Every row gives one point. Examples show where two turns around zero, p and q, send a point. Write where each new point lands after one turn and then the other. Backwards means that the second turn is done in reverse. Each puzzle has new turns, and all numbers are rounded.

Turn p:
+2.13 +0.96 -> +0.40 +2.30
+0.00 +2.24 -> -1.85 +1.26
-1.51 -1.22 -> +0.16 -1.93
-0.61 -1.98 -> +1.29 -1.62
Turn q:
-0.65 -0.01 -> -0.06 +0.65
+0.83 +3.22 -> +3.27 -0.60
-0.88 -2.18 -> -2.24 +0.72
+0.70 -1.02 -> -0.97 -0.77
Where do these land?
q, then p: +1.92 -0.85 -> +1.23 -1.70
p, then q: -1.02 +1.36 -> -0.20 +1.69
p, then q: +1.14 -1.94 -> +0.01 -2.25
q, then p: -2.04 +1.42 -> -1.05 +2.25

Turn p:
+0.53 +2.76 -0.29 -1.27 -> +0.42 +2.22 +0.70 -2.00
-0.96 -0.65 -1.21 +1.38 -> +0.39 -1.83 -1.01 -0.45
-1.63 +1.57 -1.04 -0.59 -> -0.32 -0.29 +0.52 -2.47
+2.33 +0.42 +0.00 -1.81 -> +1.40 +2.03 +1.50 +0.73
-0.82 -0.80 +0.56 +2.68 -> -0.82 -1.34 -2.45 +0.59
+2.34 -0.98 +0.53 -2.31 -> +1.03 +1.50 +2.19 +1.99
-1.78 -2.32 +1.45 +1.91 -> -2.10 -2.30 -1.43 +1.60
Turn q:
+0.90 +0.79 +0.83 -0.47 -> -0.51 +1.14 +0.39 +0.80
-1.27 +0.71 +2.89 +1.71 -> -2.55 -1.47 +2.05 +0.74
+1.28 -0.40 -0.61 +2.16 -> +1.75 -1.06 +0.94 +1.33
+0.27 -1.53 -0.55 -3.72 -> +0.47 +2.77 -1.01 -2.77
-1.13 +3.00 +0.07 +0.29 -> -2.07 -0.56 -1.56 +1.82
-1.46 -2.03 -2.17 +0.99 -> +1.77 -2.26 -0.82 -1.74
+1.41 -0.55 -0.45 -0.97 -> +1.14 +1.45 +0.01 -0.20
Where do these land?
q, then p: -2.08 -0.75 -0.52 -0.93 -> +0.35 -0.87 +2.23 -0.39
p, then q: +1.78 +1.35 -0.63 -0.13 -> +0.12 +1.40 -0.53 +1.77
p, then q: -0.78 -0.49 +1.52 -1.17 -> -1.63 -1.24 +0.43 -0.40
p, then q: -1.75 +1.56 +2.05 +0.23 -> -1.78 -0.80 -2.12 -1.20
p, then q backwards: +2.83 -1.66 -2.42 +2.00 -> +1.84 +0.00 -3.78 +1.71

Turn p:
-0.21 +0.52 +0.39 +1.33 -1.54 -1.45 +0.59 +1.31 +1.71 -> -0.41 -1.36 -2.16 +0.57 -0.08 -1.92 -0.56 -0.52 +0.65
+0.54 +0.02 -0.50 -1.99 +0.59 -1.31 +2.36 +0.95 +0.80 -> -0.70 -0.09 -1.89 -0.36 +2.43 +0.48 +0.96 +1.52 +0.30
-3.34 -1.35 +0.15 +1.14 -0.31 +0.51 -2.30 -0.90 +0.75 -> +0.44 +1.92 +0.25 +2.07 -3.39 -1.09 -0.43 +0.19 -0.43
+0.66 +0.70 -0.18 -0.07 -0.09 -0.20 -1.65 -1.39 -5.50 -> +2.64 -0.44 +2.85 -3.45 -1.70 +1.16 +1.97 -0.67 -0.43
+1.22 +0.80 -0.68 +1.17 +1.04 -0.81 -1.04 -2.34 -2.01 -> +0.11 +0.71 +1.47 -2.27 -1.10 +1.08 +0.85 -1.89 +1.34
-1.49 +0.70 -1.05 +0.25 +0.35 +3.58 +1.78 -0.81 +0.97 -> +0.94 +0.55 -0.45 +2.08 +0.11 +2.99 -2.62 +0.28 -0.11
-1.22 +0.88 +0.02 -0.29 +0.93 +0.37 -1.44 +1.13 +1.24 -> +0.18 +1.60 -0.08 +0.11 +0.08 -1.44 -1.71 +0.70 -0.35
-0.28 -1.81 -0.41 +0.84 -0.08 -0.32 -2.06 +1.97 +0.71 -> -0.06 +1.00 -0.01 +1.08 -0.13 -2.48 +0.45 -1.10 -1.80
+1.78 +0.79 -0.43 +1.43 +1.09 -0.99 +5.36 +0.25 -0.07 -> +0.65 -1.74 -2.21 +0.32 +3.45 +2.10 +0.94 -1.24 +3.14
+1.06 -1.22 +4.65 -2.15 -1.26 +1.87 -1.72 -1.12 +0.32 -> -2.24 -2.24 +4.22 +1.16 -0.86 -0.76 -0.34 +2.66 -0.71
+1.28 -0.03 -1.96 -1.64 -0.72 -1.24 +0.10 +0.95 +1.08 -> -1.55 +0.11 -1.98 -1.32 +1.18 -0.12 +0.46 +0.04 -1.61
Turn q:
+0.17 +0.53 +0.71 -0.42 +0.18 -2.63 +0.55 -0.75 +0.01 -> +1.35 -0.53 +0.02 -0.97 -0.08 -0.42 -0.15 +1.02 +2.13
+0.95 -2.32 +2.25 +1.83 +0.14 +0.39 +1.59 -0.78 -1.05 -> +0.92 -1.15 -0.27 -1.70 +2.19 -2.24 +1.14 -0.42 -1.62
-2.60 -3.22 +0.82 +1.11 +0.11 -0.04 +1.55 -2.56 -0.06 -> +0.93 -3.69 -0.72 -1.52 +1.33 -0.31 +0.07 -2.95 -0.36
+0.74 +2.32 -0.15 -2.46 -1.87 +0.74 -1.27 -0.35 +0.05 -> +0.92 +1.36 +1.25 +1.99 +0.19 +2.50 -0.73 +1.66 +0.09
-0.53 +3.18 -1.69 +0.92 -1.48 +1.18 -0.27 +2.26 +0.59 -> -3.32 +0.57 +0.50 +1.38 -1.20 +1.84 +0.85 +2.03 -0.18
+1.15 -1.80 -0.80 +3.07 +1.25 +0.27 -0.51 -1.60 -0.91 -> -0.17 -0.59 +2.06 -1.69 -0.67 -2.45 +0.71 -1.87 -1.42
+2.35 -0.52 -1.61 -2.76 +1.06 -1.22 +1.77 +0.48 +0.76 -> +0.67 +2.99 -0.35 +0.64 +1.15 -0.59 +0.51 -1.13 +3.07
-1.29 +1.09 -0.83 +0.18 -1.93 +0.73 -3.11 +3.16 -0.55 -> -0.92 +0.77 -1.10 +1.30 -3.26 +2.25 +0.82 +1.58 -2.14
-0.06 +2.13 +0.15 -1.52 -0.29 +0.54 -1.89 +1.74 +2.76 -> -0.75 +0.80 -0.76 +3.51 -1.31 +0.52 -1.40 +1.78 +0.47
-0.87 -1.39 +1.15 +0.05 +2.83 +0.06 +1.58 -1.60 -1.60 -> +0.38 -0.52 -0.63 -2.93 +1.65 -1.10 -1.82 -1.72 -0.06
Where do these land?
q, then p: -2.79 -1.72 +2.18 -0.83 +0.96 -0.88 -1.61 +0.10 -2.18 -> -1.06 +0.15 +0.80 -2.11 -0.07 +1.60 +1.17 -0.69 -3.82
p, then q: -1.80 -1.57 -1.59 +2.09 -0.39 +2.00 -1.62 -1.40 +0.52 -> +0.01 -1.66 +3.21 -0.25 +0.10 +1.18 +1.05 +1.68 -1.78
p, then q: +0.65 -2.13 -0.69 -0.14 -2.10 -2.59 -1.74 -1.14 -0.50 -> +0.52 -1.48 -0.55 -1.35 +1.85 +2.69 +1.83 -0.50 +1.51
p, then q: +1.26 +2.67 +2.14 +0.80 -0.01 +0.10 +1.06 +2.45 -0.98 -> +2.39 +1.33 -1.00 +0.76 -1.00 -2.98 -0.83 -1.36 +0.72
q, then p: +2.06 +2.08 +1.71 -0.64 -0.35 +0.85 -2.01 -0.36 -0.88 -> +1.65 -1.24 +1.64 -1.52 +1.26 -2.45 -0.78 -0.43 -0.26
q, then p: -0.19 +0.14 -2.52 -1.33 +1.88 -0.83 +1.79 +1.99 +2.48 -> -1.18 +1.67 -3.09 +0.76 -1.97 +0.17 -2.38 -0.39 +1.30
p, then q: -1.82 +2.50 -0.39 +0.90 -1.37 -1.24 -0.28 -2.25 +1.88 -> +0.18 -0.71 +0.52 +3.20 -2.10 +2.30 +1.25 -0.46 +0.32
p, then q: +1.68 +1.11 +0.21 +0.41 -1.16 +1.17 +1.52 +2.79 +1.34 -> +0.91 +0.67 +0.07 -1.37 -2.20 -1.69 -0.93 -2.62 -0.55
q, then p: +2.25 -1.07 -2.72 +0.89 -1.10 +1.23 -1.84 -1.65 -1.17 -> +0.35 -3.27 +1.93 -0.40 -0.78 +0.92 +0.05 +1.09 +2.69
p, then q backwards: -0.34 +1.28 +1.81 +0.39 +2.08 -0.51 +0.14 -2.01 -1.45 -> +0.98 +1.68 -1.54 -0.68 -0.09 -2.59 +0.59 -1.43 -0.44
q, then p: -0.70 -1.99 +0.76 -0.06 +0.24 -0.02 +1.98 +1.25 +2.19 -> -0.44 +2.22 -2.04 +0.46 -0.13 +1.03 +1.26 -1.61 +0.77
q, then p backwards: -0.25 -1.31 -0.90 -2.46 +1.33 +0.71 +2.61 +0.24 -1.24 -> +1.46 +1.06 -2.70 +1.03 +2.35 -0.74 +1.11 +0.26 +0.61
